Each row of a before or after table is a point. One or more steps were done to the points. Then noise was added and the rows were shuffled. The steps act on columns, c1 being the first. Write out the steps. A step turns or swaps two columns, mirrors them in a line or flattens them onto one, adds a multiple of one to another, or multiplies or shifts one. Angles are multiples of 10 degrees, from the lower column toward the higher: turns from -170 to 170, lines from 10 to 170 but not 90. Use the fewest steps. Two steps may share a column if one is a turn and the other turns, adds or multiplies; they go together, in the order done. Otherwise the lowest column goes first.

Before (10 x 2):
[[  2  27]
 [ 27 -66]
 [ -6  33]
 [ -8  -3]
 [ 43  45]
 [  6  19]
 [ 12 -26]
 [ 41   1]
 [ 38  34]
 [-25  -4]]
After (10 x 2):
[[ 32  -6]
 [ 26   1]
 [-66  27]
 [ 44  41]
 [ -2  -7]
 [  1  41]
 [-31  11]
 [ -6 -22]
 [ 19   6]
 [ 31  41]]
Steps: swap c1 and c2

Before (13 x 4):
[[-28 -21 -26  30]
 [ 26  30 -83 -67]
 [-37  -5  17 -45]
 [  6  19 -22   0]
 [-20  30 -18  29]
 [-19  20 -20  45]
 [-25  19 -17  -5]
 [-23  18  10  49]
 [ 27  33 -36 -54]
 [ -8   1   3  15]
 [ 30   9 -40   2]
 [ 18  -9 -17  -3]
 [  6 -12 -59  11]]
After (13 x 4):
[[-21  20 -21  43]
 [-39   9  31   1]
 [-19  -8  19  -5]
 [-14  29 -20  29]
 [-57 -11   9  12]
 [-21  21   6   0]
 [-16  18 -19 -10]
 [-26 -22 -28  34]
 [  1   3  -6  19]
 [-81  27  30 -65]
 [-35  34  26 -53]
 [ 11  16 -23  52]
 [ 15  -5 -35 -48]]
Steps: swap c1 and c3

Before (9 x 8):
[[   0   25   38  -24   37   18  -13    2]
 [  13   40   40   11   -4   30  -32  -26]
 [ -11    8   22   47   -9   90   12  -13]
 [  11    2   -3   78   -6   -8   15   -2]
 [ -77   11  -26  -38   19   -9  -18  -26]
 [ -19  -55   -4  -19    3   16  -14  -35]
 [  14   17    1  -33  -12  -14  -14   18]
 [  16   33 -102  -40   43   -9   13  -17]
 [  -8   32   42  -12  -10  -20   17  -23]]
After (9 x 8):
[[-11   8 -14  47  -9   1  10 -28]
 [-19 -56 -35 -20   6   4 -19  -2]
 [ 13  40 -20  10  -4   2 -34 -48]
 [-75  13 -26 -38  17  -3 -18  21]
 [ 13  17  16 -32 -10   0 -13   2]
 [ -1  24   7 -28  37  -1 -17 -38]
 [  9   3  -4  77   0   4  14  -2]
 [ -5  30 -17  -9  -9   3  18 -46]
 [ 14  32 -32 -35  43   1  15 100]]
Steps: turn c3 and c8 by -80 degrees; multiply c6 by 0

Before (8 x 12):
[[ 56  43  33 -29   2 -32   8  29  35  20  22  26]
 [  3 -33 -60 -13 -22  12  16  32  11 -33  -1  52]
 [  5  25 -41  30  35  17  24  54   8 -41   4  65]
 [-27 -13   5 -19 -45 -15  27  27 -31  37   4 -13]
 [-75 -33  36  15   3 -42  52  13  -5 -22  -8  11]
 [ 16  33   3  15  20 -12  25   4 -21 -33 -28   9]
 [-13  -1  29  24  45 -11 -35  34   4  34   2  22]
 [-32  -7 -18 -44  -1  46  10  49 -44  14 -16 -12]]
After (8 x 12):
[[  5   4 -42  29  36  17  25  54  -7 -41  25  64]
 [-13   2  27  24  44 -11 -35  34  13  35   0  21]
 [-32 -15  -3 -43  -2  46  10  48 -47  13  -8 -12]
 [ 16 -27  10  16  19 -13  24   5 -18 -32  33  10]
 [-28   5  14 -18 -45 -14  29  27 -27  38 -12 -13]
 [ 54  22  20 -28   3 -31   8  29  44  20  43  27]
 [  3  -1 -60 -13 -22  11  16  31 -10 -34 -32  52]
 [-76  -9  36  15   4 -41  53  12   8 -23 -33  11]]
Steps: swap c2 and c11; turn c3 and c9 by 20 degrees

Before (12 x 18):
[[-13  66  11  -1 -27  -4 -29  -2  36  -3 -14  22  32  35 -28  23  26  38]
 [  6  44 -39  21   3  21  12   2  31   8  -1   5  16  61 -11  11 -32  -9]
 [-12 -34 -14  34  -8 -20  28 -51  -2  52   6  27 -18  19  15  -2 -28  -3]
 [-16  -7 -14   9  15 -17  36 -16   4 -35 -14  31   7   2  22 -14   4 -53]
 [ -3  81  10 -22 -39  12  17 -52 -17  15  -3   5  79 -29   8   1 -48 -10]
 [-15  35   6  33  -7  33  10 -59 -16  35  -6 -33 -15   9 -18 -11  -5  16]
 [-20  -7  18  16  18  25  24 -15 -32 -20  43  16 -27   0 -76  14  17  31]
 [-18  29  -3  -1  61 -10 -37 -21 -28 -23  12  31   5  -9  17 -39   0  31]
 [-29  23 -63 -26 -17  87 -40  -1 -57  38 -41  -8 -15  23 -35  23 -54  27]
 [ -6  30  18 -41  10   9  68 -43  22  24 -11 -12 -15  36  22   5 -42  49]
 [ 38  21  68  10 -25   0  48  -3 -48 -52 -13  45  50  30 -12 -23   9  12]
 [ -6 -35 -41  12   3 -20  16 -31 -33 -26  31 -15   1  38  -4 -16 -30 -47]]
After (12 x 18):
[[ 16  18  18   2  20  22  20 -14 -33 -20  39  16  30  -3 -76  12  20  32]
 [ -5  -1 -37  48   5  21   8   1  32   6   0   6 -18  63 -12  10 -28  -8]
 [ 16  14 -15  -2  14 -16  35 -15   4 -34 -13  29  -3  -1  19 -15   4 -53]
 [ 20 -16  -2  26  61  -9 -38 -18 -29 -22  11  31  -2 -10  18 -38   1  32]
 [ 18 -35  10  57 -24  -5 -27   1  36  -2 -14  23 -31  35 -28  21  24  38]
 [ 27 -32 -64   8 -17  86 -39  -1 -55  35 -44  -7  21  20 -32  25 -58  29]
 [-29  -2  69  26 -24   1  48  -1 -45 -55 -12  48 -55  30 -15 -25  11  11]
 [  4 -48  17   6   7   7  70 -44  23  25 -11 -12  18  36  21   3 -38  48]
 [ 17 -62  12  56 -38   8  15 -50 -16  13  -5   6 -78 -30  10   1 -49 -13]
 [ 11  45 -13  -9 -10 -18  29 -50   1  53   5  27  23  20  16  -1 -28  -4]
 [  9   9   5  46  -6  34  10 -56 -19  38  -4 -32  16   8 -20 -14  -5  11]
 [  5  25 -40 -24   5 -24  14 -32 -35 -29  31 -12  -1  39  -5 -15 -28 -50]]
Steps: turn c1 and c13 by -170 degrees; mirror c2 and c4 in the line at 60 degrees

Before (8 x 32):
[[ -7  -2 -20 -11  16 -31  35  19 -23   8 -15 -29 -56  11  15 -47  16   4
  -36 -43 -19 -34   9 -35  19 -14  40  24 -18 -43 -10  -6]
 [-32  11   8 -32 -10  14 -11  -4  42   8  11  -6   5  26 -27  -8  -5 -33
   13  40  19   9   2  -9 -28  21  -6  20 -13  14  25 -63]
 [ -8  -5 -11 -40   3 -10 -16 -26  14  18  31 -22  -6  26  -3  -9 -19 -29
  -14  39  -5 -11  13  -3 -45  45 -36  23 -21   4  30 -36]
 [-19  13  -7 -63 -15  18   4  -2  -7  42   0 -11   3  15  11  12  -7  -7
   -3  25  10   5  26  14  -2  10 -21   6 -13   4   1 -20]
 [  6  21  16 -62 -17  25 -15   5   6  -3  12   3   5  18  -3 -22 -26  -8
   28  30  -9  30  15  -3 -20  21 -36  22 -10   2   7 -47]
 [ 19   0  18 -39  -7  38  32  -6 -21  11   7  -5   7  25  44 -20  -6   5
   22   9  21  34  44 -13  -5   5   5 -10  20  20  -1  -8]
 [ 11 -21   8  13  20 -21  -8  16  30  16   3  14 -25 -14  -1 -37  26   8
  -40  -6 -34 -35  15   6   1 -20  28   2  32 -40 -24 -42]
 [ -8 -13  -1  10  13 -16  15   5   1  27 -20 -27 -33  26  35 -31  -1  14
  -28 -14 -39 -41  -9 -42  56   0  38 -18 -33 -47 -23 -29]]
After (8 x 32):
[[  12  -21   10   14   19  -24   -7   16   31   16    5  -39  -25  -13
    -3  -36   24    6   16   -6  -34  -35   16    6    1  -19   84    3
    30  -41  -26  -40]
 [ -21   12   -9  -65  -13   19    4   -3   -6   41    2   -2    5   15
    10   10   -6   -8  -10   27   10    4   26   13   -3    9  -63    5
   -14    4    2  -20]
 [  -7   -6  -12  -39    4  -10  -16  -26   16   16   33  -13   -5   27
    -2   -9  -18  -29  -19   38   -6  -11   15   -3  -44   45 -109   24
   -23    5   31  -36]
 [  -9  -12    0   10   13  -16   16    5    1   26  -19  -30  -33   25
    36  -31    0   14  -27  -15  -40  -41  -10  -43   57    0  115  -17
   -33  -47  -22  -31]
 [  -9   -2  -19  -11   17  -32   36   20  -22    6  -14  -35  -58   11
    16  -48   15    5  -29  -45  -19  -36   10  -34   21  -16  122   24
   -18  -44  -10   -4]
 [  19    0   18  -40   -6   39   31   -6  -22   11    7   21    7   25
    45  -19   -5    6   -6   10   21   34   44  -13   -5    4   12  -10
    21   19   -3   -8]
 [   3   19   19  -61  -18   26  -13    4    5   -4   12   28    4   19
    -3  -23  -27   -9    4   29  -11   30   14   -2  -18   22 -109   21
   -10    3    7  -48]
 [ -32   13    9  -34  -10   15  -10   -4   41    7   12   13    4   27
   -24   -6   -6  -32   -6   40   18    9    2   -8  -29   22  -18   20
   -11   14   27  -62]]
Steps: swap c12 and c19; multiply c27 by 3
